Every row gives one point. The points of each table are mixes of a few directions, plus a little noise. How many directions does each table use, and how many do they share? Where both have some left over, give the other angles between the two spaces (their principal angles), to ten degrees, smallest first.
(in the rows, 128 means zero)

First (5 x 3):
[[188  92  86]
 [ 32 186 194]
 [131 126 126]
 [125 130 130]
 [163 107 104]]
Second, 6 rows:
[[109 141 141]
 [107 142 143]
 [207  81  74]
 [ 54 173 178]
 [105 141 143]
 [189  91  85]]
Directions: first 1, second 1, shared 1

First (6 x 4):
[[102 133 159 129]
 [155 140  85  79]
 [ 95 147  34 160]
 [137 146 119  61]
 [181  97 176 133]
 [ 97 104 195 206]]
Second:
[[205  96 149 120]
 [ 48 168 118 106]
 [178 138  48  74]
 [131 112 146 162]
 [198 101 119 132]
 [ 19 151 147 180]
 [113 128 122 146]
 [132 126 176 103]]
Directions: first 3, second 3, shared 3

First:
[[132 122 129 130 129 130]
 [123 132 128 127 126 127]
 [ 36 237  98 108 104  84]
 [ 97 167 117 121 120 113]
 [127 131 127 128 128 127]
 [184  62 144 141 142 156]
 [197  48 149 142 145 161]]
Second (9 x 6):
[[138 118 130 134 140 107]
 [144 117 133 132 140 101]
 [114 138 126 125 118 152]
 [192  81 153 152 179   7]
 [170  96 143 143 164  49]
 [109 142 122 122 112 159]
 [101 146 119 118 106 178]
 [ 80 162 109 110  90 214]
 [102 149 118 118 104 181]]
Directions: first 1, second 1, shared 0; angles 70

First:
[[ 81 169 108  76 119 177 165 122]
 [236 170 165 137  83 140  97 152]
 [118  79 133 149 148  77 127  75]
 [199 143 149 150  57 123  86 129]
 [ 82 146 106 127 206 129 165 132]
 [106 137 107 150 122 118 112 142]
 [ 76  51 128 109 166 129 141 142]]
Second:
[[ 93 167 113  99 106 144 159  78]
 [112 165 119 115 115 127 154  67]
 [175  84 153 154 150 120  96 187]
 [156 142 146 109 117 135 141  99]
 [163 147 133 182 158  52 133  42]
 [ 64  82 100 126 129 163  93 249]
 [133 110 136 111 119 156 121 176]]
Directions: first 5, second 3, shared 3

First:
[[143  91 119  96 135 125 106 135  98]
 [131 120 127 120 129 127 122 131 121]
 [158  49 107  60 140 121  82 141  66]
 [147  79 116  84 137 124  97 138  89]
 [123 141 132 139 125 130 137 125 141]
 [121 147 134 146 124 131 141 125 143]
 [ 93 222 150 210 112 136 184 111 201]
 [105 191 144 183 117 132 165 117 178]
 [134 114 126 113 130 126 118 131 116]]
Second, 8 rows:
[[142 129 126 121 126 138 135 133 135]
 [110 126 130 137 130 116 118 121 119]
 [193 135 121  94 119 172 165 152 161]
 [  7 115 142 189 145  47  62  84  66]
 [136 129 127 124 127 133 133 131 132]
 [ 93 125 132 145 133 104 109 115 111]
 [143 130 125 120 126 138 136 133 136]
 [199 135 120  92 118 175 167 154 165]]
Directions: first 1, second 1, shared 0; angles 90
